Each row of a before or after table is a point. The points were changed in one or more steps. Then noise was added and the rows were shuffled. The steps act on columns, c1 being the first. Write out the steps. A step turns or swaps two columns, mirrors them in a line or flattens them onto one, adds a multiple of one to another, or multiplies or shifts one. Angles are multiples of 10 degrees, from the lower column toward the higher: turns from -170 to 170, lines from 10 to 170 but not 90. Use the fewest steps. Two steps may share a column if one is a turn and the other turns, adds or multiplies; they go together, in the order done. Otherwise the lowest column goes first.
(in the rows, 128 means zero)

Before:
[[118 141]
 [138 125]
 [ 88 109]
 [ 91  88]
 [108  95]
 [141 145]
 [118 146]
 [175 153]
 [125 143]
 [131 119]
 [120 196]
 [126 104]
 [135 130]
 [ 87 168]]
After:
[[148 130]
 [ 25 148]
 [ 98 107]
 [120 153]
 [ 38 169]
 [143 128]
 [244 105]
 [107  58]
 [122 116]
 [ 77 157]
 [101 116]
 [ 26  87]
 [134 139]
 [157 116]]
Steps: multiply c1 by 2.5; multiply c2 by -1

Before:
[[100 139 145]
 [ 78 127  92]
 [ 76 135  81]
 [184 141 109]
 [148 140 238]
 [165  20 106]
 [171 145 126]
 [121 107 147]
 [155 166 128]
 [153 109  75]]
After:
[[ 94 127 129]
 [106 134  77]
 [180 140  81]
 [136 129 151]
 [101 132 122]
 [ 77 130 126]
 [ 68 129 101]
 [177 133  94]
 [112 111 231]
 [157 129 144]]
Steps: multiply c1 by -1; flatten c2 and c3 onto the line at 100 degrees

Before, 11 rows:
[[195 167  94 149]
 [150  50 201 113]
 [113  77 124 150]
 [168 161 112 150]
 [184 116 149 184]
 [110 170 121  75]
 [165 104 211  77]
 [169 189  80  82]
 [ 94 105 212  79]
 [172 121 100 144]
 [157 105 167 164]]
After, 11 rows:
[[ 89 122 129 172]
 [ 64 176 135 108]
 [127 121 120  77]
 [ 70 123 130 110]
 [150 114 121  91]
 [135 157 127  81]
 [153  77 115 133]
 [126 158 136  55]
 [ 89 174 139 167]
 [155 118 131  55]
 [102  67 120 111]]
Steps: turn c1 and c4 by -110 degrees; flatten c2 and c3 onto the line at 10 degrees

Before (13 x 6):
[[163 159  45 172 103 106]
 [173 187 106  72 151 185]
 [118 133 135  89 138 138]
 [155 109 139 113 105  93]
 [153 136 124  97 127  85]
 [136 134 122 244 126 117]
 [ 96  95  90 118 145  81]
 [ 79 140  90 103 166 123]
 [ 89 129 130 209 100 129]
 [138 127  58  72 118  84]
 [172 114  74  71 155 120]
 [167 115  38  85 122 121]
 [166 122  89 109 112 200]]
After, 13 rows:
[[ 64 145  96  93 129 136]
 [143 202  70 122  85 192]
 [116 131 129 174 178  60]
 [172 170  82  85 125  57]
 [141 123 103  27 128 139]
 [141 112  91  65  80 161]
 [164 111  64  51 103 139]
 [168 122  50 142 120 162]
 [135 138 131 177 122  22]
 [161 104 160 104 129 127]
 [146 139 152  86 108 134]
 [110 135 125 119 126 171]
 [ 97  84 127  74 139 103]]
Steps: mirror c1 and c5 in the line at 160 degrees; multiply c2 by 1.3; turn c3 and c6 by 40 degrees; turn c4 and c6 by -60 degrees

Before, 14 rows:
[[142 126 142 135 149  91  99 164]
 [107  91 138 137 120 117 104 125]
 [109 111 129 115  97 129 150  96]
 [100 103 133 121 113 149 146  90]
 [142 118 123 167 168 135 112 164]
 [158 165 122  95 110 164 192 118]
 [ 93 100 126 125 106 127 131 130]
 [129 104 135 134 144 134 124 133]
 [175 143 111 172 114 104 132 155]
 [116 141 152 131  99 155 147  81]
 [158 156 123 105 140 144 174  77]
 [133 106 112 104  89 153 122  90]
 [151 185  88 157 174 109 108 176]
 [103  70 121 146 111 106 137 101]]
After, 14 rows:
[[143 195  77 170 176 106 127 100]
 [145 123 107 143 102 105 137 153]
 [ 80 234  10 155 153 111 111  80]
 [106 178 170 138 145  89 100  91]
 [160 156 130 116 107 131 145 161]
 [147 151 123 124  95 124 135 125]
 [145 216 109  97 157 165 195 135]
 [167 161  84 101 134 151 126 166]
 [ 85 167 110 168 142 138 112  93]
 [116 207 114 104 157 144 168 177]
 [158 191 201 131 113 158 148 176]
 [134 139 162 138 110 118 105 129]
 [110 152 152 134 132 133 126 118]
 [144 155 147 121 101 152 148 168]]
Steps: turn c1 and c5 by 90 degrees; shift c2 by 50; multiply c3 by 3; multiply c8 by -1

Before (10 x 9):
[[111 122 238 131 161 151 144 127  97]
 [130 156 105 121 113 160 127 156  89]
 [171 119 121 168 135 155  95 137 126]
 [187 141  63 104 103 172 170 152 174]
 [167 150  85 152  68 116 187 140 142]
 [167  84  61 102  80 134 179 111 109]
 [151 142 209  94 155  87 120 152 106]
 [138 134 205  93  84 136 113 105 114]
 [123  94 214 107  98 124 127 180 113]
 [117 114  42 112  82 121 160 117 172]]
After (10 x 9):
[[138 107 218 122 103 177 120 119 214]
 [135 169  23 113 161 111 100 126  64]
 [ 69 127 138 149 116  90 126 146 122]
 [156 187  57 133 103 142 137 179  99]
 [133 144 207 175 108 186  96 111  92]
 [124  88 190 186 115 152  73 149 219]
 [140 145  45 163 153 124 165 150  87]
 [153 142  48 160  88 134 130 106 100]
 [ 91  99 168 151 103 213 116 136 158]
 [131  99 136 135 110 121 101 155  52]]
Steps: turn c1 and c4 by 120 degrees; turn c2 and c3 by -160 degrees; turn c6 and c7 by -120 degrees; turn c5 and c6 by -30 degrees; multiply c9 by 2

Before:
[[119 196 176 107 117  50 102 134  88 125 120]
 [124 190  91 141 136  47 113 113  95 102 164]
 [123 199 165 139 136  42 119 142 131  76 162]
 [ 59  80 115 102 158 124  72 110 166 143 168]
 [155 110 132  70 128 120 139 104 123  66 156]
 [129  72 110 123 155 140  95 124 145 160 153]
 [ 71  67 100 113 137 146 151 134 159 147 141]
 [159 141 120  79 145 110 128 140 180 111 129]
 [116  86 135 152 130 116 105 106 154 136 160]
 [158 176 137  84 169 144 130 125 120  69 136]
 [140 139 124  96 109 154 107 166 134  88 159]
 [118 188 136 127 102  33  72 133 120  80  94]
 [103  77 128 131 167 146 110 137 142 105 117]
 [ 96 135 138 134 116 163 105  81 156 125 123]]
After (14 x 11):
[[149 156 138  44 147 182 153  79 124 130 142]
 [109 161  81 152 152 200  63 121 144 155 177]
 [120 118 150 130  96 223  82  31 158 122 122]
 [ 87 155  55 134  90 206 174 143 154 156 189]
 [129 110 248 113 115 105  78 139  92 142  58]
 [117 146 224  96 133 100 108 154 130  84  50]
 [ 82 126 133 110 133 206  92 142 142 110 179]
 [121 154  34 117 132 108 103 102 101  99  61]
 [ 63 178  96 125  95 186  15  88 166 156 169]
 [136 125 106  81 167 170 126 153 182 158 115]
 [144 156 115  79 125 213  91 203 135 130 110]
 [118 168 140 146 117 176  80  87 149 118 161]
 [142  83 148  90 100  95  18 138 115 100  72]
 [120 124 150  49 175 208 131 118 119 126  79]]
Steps: turn c1 and c5 by 50 degrees; turn c2 and c11 by -100 degrees; multiply c3 by 2.5; turn c4 and c10 by -50 degrees; shift c6 by 60; multiply c7 by 2; multiply c8 by 2

Before (8 x 12):
[[105 137 144  77 178 103 133 113 165 182 146 143]
 [126 148 171 121 177 119 113 114 119 139 147 163]
 [149 201 139 162  55 163 144  71 168 104  98 177]
 [145 135  84 148 111  88 131 153 129 188 132 134]
 [136 154 133 121  64 172 132  58 125 104  89 192]
 [141 137 163  95 161 103 155 116 133 140 119 119]
 [160 179 142 130  97 161 131   7 141 115 117 163]
 [117 141 104 163  78  96  66 134 138 174  72 117]]
After (8 x 12):
[[157  90 170  79 161 145  78  91 108 114 149 121]
 [116 105  93 119  70 149 151 107 206 127 169 194]
 [197  94  82 158  96 142 106 122  92 154  94 171]
 [ 99 154 107 163  60 130 145  70 182 135 149 180]
 [134  88  85 151 133 134  69 139  82 151 140 126]
 [ 98  87 173  96 140 146 107 126 118 131 116 126]
 [110 128 123 128  96 193 143  73 224 146 148 159]
 [141 100 193 124 147 152 119 134 131 135 174 128]]
Steps: turn c7 and c10 by 110 degrees; turn c1 and c10 by 120 degrees; shift c2 by -50; turn c3 and c5 by -30 degrees; turn c8 and c9 by 70 degrees; turn c6 and c9 by 130 degrees; turn c11 and c12 by -60 degrees

Before (13 x 14):
[[ 79  99 140 151 124 138  88 151 122 116 117 132 147 162]
 [127 134 118 158 132 124 104 120 107 162  99 109 127 129]
 [125 124 115 133  80 137 134 143 138 104 132  91 144 116]
 [126 116 122 108 114 126 123 139 147 164 119 154 117 146]
 [111 142 155 129 123 116 118  98 116 115 121 117 102 112]
 [113  95 143 141 119 162 154 111 135 155 132 121 127 165]
 [127 104 157 170 114  89 151 128 129 112 126 111 141 131]
 [144 110  94 148 118 170 142 142 121 119 142  99 127 109]
 [143 118  89 117 105 119 133 155  68 126  91 125 128 130]
 [130 164 103 126 114 159 134 164 108 134  97  85  74 159]
 [147 143 125 109 120 106 113 130 119 174 147 107 122 111]
 [137 123 115 113 143 128 149 120 121 155 123 114 146 106]
 [153 113 120  86 129 144 134  98 121 105 114 137 118 155]]
After (13 x 14):
[[109 160 107 169 145  95 124 127 129 112 127 110  87 129]
 [130 134  66 132 208 136 127 143 137 104 133  92   6 115]
 [132 169  92 141 146 164 129 110 135 155 132 122 111 163]
 [126 133  73 107 164 128 140 138 148 165 121 155 105 145]
 [157 142  70  87 135 129 132  99 120 104 114 135 137 155]
 [126 109  66 157 122 124 142 121 108 163  99 113 135 129]
 [134 108  75 112 148 100 131 130 119 174 148 107 114 112]
 [147 104  53 127 197 153 102 164 110 135  98  86 129 157]
 [ 91 126  90 153 123 162 179 154 122 116 119 133 107 163]
 [161 151  43 148 147 157 129 143 120 120 143 100 104 111]
 [137 143  65 114  86 123 114 122 120 154 123 115 153 104]
 [137 139  38 116 175 114 130 152  67 125  92 123  77 131]
 [109 111 105 129 159 124 126  98 116 115 121 119 134 113]]
Steps: turn c1 and c6 by -30 degrees; turn c2 and c7 by -140 degrees; shift c3 by -50; multiply c5 by 3; turn c5 and c13 by 130 degrees

Before, 10 rows:
[[ 71 152  70 128  45 165  58 143  88  93 106 107 163 190 157  56  92 114]
 [ 85  74 127 169 146 149  95 122 113  95 112 183  80  81 146 113  63 155]
 [109  74  86 124 124  94 164 104 109  68 129 136  98  98 167  75 149 121]
 [172 156  89 114 131 130 123 194 104 168 119 120 124 185 148 129 111  70]
 [143 109 109 191 103 116 108 146 154  98 148  72 142 142 179 119 145 194]
 [120 166 183 207 140 143 139 161 163  83 191 156 182  74  59  83  74  74]
 [ 62  46  92 178 143  68 113 159 128 159  75 159  91 135  98 140 148 132]
 [ 74  71 144 151 125 110 141  87  72 118 133 120 162  76 129 130  91 129]
 [151 102 140 100  28 161  69 194 144  65 151 159  90 153  62 170 147 105]
 [176 102  63  98 106 136 101  98 106  71 203 106 149  70  68 134 140 160]]
After:
[[164  83 161 120 118 165 167 162  99 141 128 142  99 103 134 136 151  64]
 [125 155 216 124  44  90  55 146  82 149 102 129 160 189 121 118  93  96]
 [219 101 144  95 102 107 100 119  95 108 198 146 154  69  84 105 135  69]
 [110  68 145 168 144 136  94 159 103 110 110  77  80  84 131 129  70  94]
 [ 97  50 198 183 151 193 111 144 108 120  76 133  86 132 111 115 148 155]
 [142 110 139 185  98 108 109 107 142  63 150 180 137 139 169 151 138  90]
 [ 71 166 102 211 145 133 144 100 155 188 191  98 183  73  60  80  76  95]
 [144 156 168 115 128 119 127  45  91 182 121 134 126 186 146 137 114 165]
 [ 96 102 132  99  28 120  68  60 135 163 151  83  82 154  97 111 153  73]
 [105  72 120 150 134 135 137 190  61 126 126 145 157  78 132 134  84 119]]
Steps: turn c1 and c8 by -140 degrees; turn c1 and c3 by 140 degrees; turn c6 and c12 by -150 degrees; shift c9 by -10; turn c10 and c18 by 100 degrees; flatten c15 and c16 onto the line at 30 degrees

Before (11 x 20):
[[182 106 166 172 156 143 109 133 174 143 173 134  92 139 117 178 120 121
  107 105]
 [132 147  91 149 103 168 176 152 129  91  95  88 127 119 150 107 145  93
  106 104]
 [178 104 123 159 152 140 146 108 133 143 155 126  79 153  89 162 106  97
  130 136]
 [128 141  83 139  96 163 154 103 110 125 142 115 139  93 158  88 139 102
  118  78]
 [126 129 151 182 147 109 165 109  74 121 173 135 109 166 124  87 169 199
   87  97]
 [190  75 142 169 129 130 128  88 180 144 149 133  90 175 106 141 144 124
   98 121]
 [202 102 132 168 145 118 119 109 136 145 120 108 122 133  88 156 110 129
   90 109]
 [116 141 104 134 108 114 138 124  82 113 101 108 121 136 179 105 142  82
  104  91]
 [138 153  94 165  90 156 129 152 107 128  93 136 117 122 141  69 126  85
  116 100]
 [156 122 126 146 161 134 105 112 148 146 149 122 104 152  71 148 154 101
   75 120]
 [126 185  83 139 114 160 143 112 115 105 106 115 144 157 167  88 114 112
  113  88]]
After:
[[184 118 165  85  75 145 112 136 192 182 105  35  96 169 121 156 126 113
  109 111]
 [138 146  88  97 195 153 123 149 108 170 143 176 116 103 139  93 122  86
  115 105]
 [200 134 129  80  84 122 118 108 125 183 124  99 120 120  89 135 128 130
   90 109]
 [125 103  80 109 196 160 148 113 101 143 105 153 144  92 161 121 131 109
  109  90]
 [180 129 118  87  81 141 146 107 133 184  96 118  76 148  86 141 127 103
  131 135]
 [112 136 104 128 161 111 135 121  50 154 126 216 122  99 181 114 125  81
  103  92]
 [127 150  76 125 172 160 159 106  96 166 156 161 140 153 154 108 123 101
  121  80]
 [128 110 152  93 140 106 171 106  66 160  76 254 107 155 125  89 100 197
   89  94]
 [185 161 140  89  88 129 123  94 196 189  73  19  91 132 105 118 118 123
  104 117]
 [130 132  88 116 169 168 183 149  93 130 149 104 126 105 147 126 121  94
  111 106]
 [156 109 128 117 103 134 104 110 147 184  98  81 103 134  68 129 112 104
   78 123]]
Steps: turn c2 and c5 by 130 degrees; turn c5 and c16 by 30 degrees; turn c4 and c17 by -160 degrees; multiply c17 by 0.4; multiply c9 by 2.5; turn c9 and c12 by -60 degrees; shift c10 by 40; turn c11 and c14 by 110 degrees

Before:
[[104 166 133 140 113 162  38 154 114 119  99 137 152 157  92 151 187 122
  114 127 151 148 144 119]
 [120 165 144 139 119 109 117  75 163  93 155 121 109  63 147  99  90 131
  127 101 135 144 141 142]
 [222 123 155 122 151 161 155 168 168 139 129  68 129 216 178 229 134  76
  114 180 148 164  72 133]
 [160 129  89 147 141 117 163  96 115 125 132  93  93  73 144 132  97 151
  134 104  99 122 160 192]
 [110 221 180 120 100 109   7 127 135 156  90 115  94 182  74 167 198 140
  135 140 131 124 141 110]
 [148 171 197 138 144 118  48 184 130 123 119 152 129 138  84 150 219 110
  169 109 118 123 132 115]
 [247 127 158 127 193 162 139 109 106 104  90  81 182 230 181 161 166  45
  149 174  78 208  90 161]
 [119 198 125 159 155 164 179 131 136  98 154  86  79  62 117  75  59 184
  139 119 118  93 126 176]
 [125 177 160 155 133 111  95 118 136  92  94 162 100 158  85 160 209 146
  150 144 158 140 146  81]
 [161 182  80 133 144 118 152  89 149  86 156  97 104  92  92  99  75 128
  154  60 146 110 158 128]]
After, 10 rows:
[[245 114 134 123 204 221  76 128  98 102 182  87 182 158 188  86 112  91
  151 177  73 207  86 164]
 [110 124  91 159 151  66 182 192 134 101  72  81  78 167 113 169 169  97
  137 121 117  98 132 173]
 [168  92 145 128 146  89 134 182 140  93  80  98 110 118  92 178 160 112
  152  59 144 107 150 133]
 [120  74  92 145 120  63 119 157 168  95  83 117 111 110 149 143 153 143
  128 103 139 138 141 142]
 [159 101 151 146 138  79 152 127 108 131 105  93 103 115 144 161 150 103
  130 106  96 118 165 192]
 [155 182  90 139 147 136  93 170 140 122 185 158 128 119  83  70  52 206
  173 109 121 123 134 119]
 [103 156 137 138 115 153  82 157 112 111 187 138 153 163  92 109  90 211
  114 123 153 142 147 116]
 [126 120 126 153 129 153 131 176 148  90 200 158 101 109  83  78  78 165
  150 146 157 143 149  76]
 [114 134 109 114 100 173 100 217 132 155 186 107  98 108  71  68  85 244
  132 140 128 128 145 111]
 [230 171 170 123 156 213 103 120 156 143 126  63 130 158 182  32 120  89
  110 183 149 163  65 125]]
Steps: swap c2 and c8; turn c3 and c16 by -140 degrees; swap c6 and c14; multiply c18 by 0.7; turn c7 and c18 by -70 degrees; turn c9 and c12 by -10 degrees; turn c11 and c17 by -150 degrees

Before (8 x 32):
[[107 118 137 153  82  99 140 136 114  71 176 185 110 139 143  84  70 121
  137 117 192 124 169  54 126  94 127 101 103 111 175 122]
 [138 145 161  97 120 139 132 127 160 114  93 174 179 148  97  73 158 109
  120 112 137 164 127 140 121 147 141 131 127 125 161  65]
 [110 113  91 190 111 146  65 115 120 113 111  83 123 126 145 156  82 176
   78 130 142  81  88 138 156  82 106 111 184 111 129 153]
 [113 119  88 170 130 104 124 146 134  90 179  79 101 100  87  76  83 142
  120 132 131  75 147 131 150 146  75 163 146 146 154 150]
 [134 111 175 145 114 106 120 160  59  54 161 168 182 131  96 179 134 135
   64  88 118 115 100 141 114 171  97 140 146  64 118  78]
 [124 154  99 180 117 108 163 134  95 109 139 153  88 163 139 121 170 116
  166  69 103 125 137  74  96 137 159 132 129 150 106 114]
 [163 131  97 185 152 188 135  82 150 103 186 154 114 164  70 101  85 152
  133  75 202 101 110 145 125  85 113 111 185  82  76 130]
 [137 173 101 115 124 108 137 106  98 131 133 127 166 137 104 142 107 122
  159 105 131  91 139 145 102 165 153 191 105 148 157 147]]
After (8 x 32):
[[145 118 139 156  83  72 112 136 116  69  86 185 107 142 100 172  69 117
  137 104 192  92 168  57 128  95 127 171 157 110 173 119]
 [144 117  88 169 146  81 125 147 131  91  63  82 104  97  97 179  84 141
  121 159 133  72 149 152 150 151  75 116 138 149 157 151]
 [156 114  91 187 168 163 184 114 122 112 148  81 123 123 144  93  81 180
   84 129 139  41  90 127 155  85 108 139 172 110 132 155]
 [118 145 163  99 124 149 125 127 160 114 159 176 178 146 106 182 156 110
  120  89 136 157 126 153 123 144 145 114 136 126 164  68]
 [ 96 129  97 187 189 249 130  83 151 102  79 157 115 165  85 153  88 151
  132  42 202  94 107 168 124  85 119 167 139  79  78 129]
 [119 175 104 120 109  91 121 103  92 130 101 129 162 137 117 113 105 125
  156 100 135 102 141 154 105 163 150  65 117 149 157 144]
 [122 111 180 142 139  85 137 158  56  59  93 172 181 129 106  79 136 130
   63  86 118  94  99 153 114 172  99 127 147  62 119  77]
 [127 151 100 181 128  86  95 136  94 103 114 151  86 164 110 135 171 116
  165  32 105 119 139  72  93 134 158 128 138 147 104 113]]
Steps: turn c1 and c7 by 170 degrees; turn c5 and c29 by -60 degrees; add -1 times c29 to c22; multiply c6 by 2; turn c11 and c28 by 160 degrees; add -1 times c14 to c20; turn c15 and c24 by -30 degrees; multiply c16 by -1

Before, 8 rows:
[[142 121  51 142  33 176 152 195 111 132  90  75 127 123 145 171 104 150
  111 114 139 109  81 170 122 158 106 192 150  93 117 118  91 108 167 161
   62 139 150 182  86  69 100 121  84 137 151 164]
 [132 119  85 175 115 145 124  69 101 114  80 185 176 165 132 130 121 204
  148 126 101  93 135 100  31 193 131 104 158 154 159 100 105 117 132  64
  186  91 141  75  59 102  75 151 207  78 160  76]
 [145 229  93 146 114 169  93 113 146 185 142  75 105 145 115  70 125 137
   26 208 172 114 132 119  70 187 125 122 142  95 122 147 155 119 135 159
  101 108 141 106 103 121  77 114 111 128  79 146]
 [164 170  81 141 157 160 128 187 194 230 142 109 124  72 228 124 168 132
  111 120 117 184 124 119 194 123 112  98 119 176  84 180  70 125 142 117
   63  52 128  58 164 131 122 139 154 132  68 169]
 [ 92  77  57 148  81 133 166 104 152 133 130 151 152 126 169 155 174 153
  107 119 174  99 164  93 132 117 182  61 131  87 128  85 188 103 132 189
   88 145 215 149 143 121 122 107  88 103  62  73]
 [ 82 128 158 120 105 164 116 151 140 151  93 138 212  87 104 153  69 175
   97  73 198 136 127  47 122 127  89 159 140 146 186 151 153 195 130 187
  180 126 103 134  88 123 108 144 114  85 120 122]
 [ 18  85  42 157 185 110 155  96 194  97 141 131 133 117 158 135 161 168
  134 141 126  62  75 101  85 106 147 133 229  70  97  71 135 124 205 129
  128 164  98 136  49 100  99 139 110 101 121 155]
 [121 159 126 125 125 111 142 190 156 107 179 113  99 131 125 148 153  84
  148  48 121 139 106 119 137 101 127 152 136 144 118  75 180 134 147 114
  166 132 136  98 183 132  21 152 127 171 111 142]]
After, 8 rows:
[[144 120  48 147 219 179 150 197 106 137  88 103 124 143 144 165 104 154
  117 116 138 109 176 176 124 155 107 198 151  86 115 116  87  97 166 159
   60 139 153  81  83  78 100 125 185 140 149 165]
 [160 170  77 146 117 161 126 185 197 234 140 148 129 183 229 119 167 128
  121 121 120 189 109 124 192 122 111  96 114 175  85 182  72 181 144 119
   64  53 126 171 161 157 122 141 128 130  72 175]
 [ 18  87  45 158  82 110 157 102 196  95 140 160 135 148 152 131 158 166
  138 142 125  69 177 101  84 105 145 131 225  70  90  75 139 125 205 135
  128 168  94 116  46 108  98 138 156 103 118 160]
 [124 155 132 125 135 107 148 192 150 103 182 128 105 131 128 149 154  82
  139  39 124 144 154 116 143 109 126 152 130 143 117  75 179 149 142 115
  164 134 136 147 183 127  18 153 126 169 111 142]
 [129 128  83 195 126 140 126  69  98 109  78 104 177  87 128 127 122 203
  144 126 107  90 137 100  27 191 131 103 148 155 158  98 106 174 134  60
  184  87 141 150  62 203  70 156 156  75 160  76]
 [ 89  78  58 147 169 135 166 106 148 131 130  92 150 117 171 157 177 148
  115 118 180 104  84  89 128 114 185  51 130  79 126  80 189 132 129 190
   91 149 220  91 140  88 122 104 137 106  63  79]
 [ 77 132 155 110 152 169 115 152 141 150  89 118 213 171 111 147  67 171
  101  74 194 137 119  51 120 122  88 157 142 147 181 156 153  86 132 190
  184 120  99 173  92 110 110 142 137  81 118 121]
 [143 224  92 150 151 173  96 117 145 183 139 141 107 109 110  71 127 143
   52 203 171 107 131 119  70 189 125 122 139  94 118 147 151 148 135 154
  108 108 136 138 103 114  75 110 133 125  82 141]]
Steps: multiply c4 by 1.3; multiply c12 by 0.4; turn c5 and c12 by 150 degrees; turn c14 and c23 by 160 degrees; multiply c19 by 0.7; turn c34 and c40 by 130 degrees; turn c42 and c45 by -90 degrees
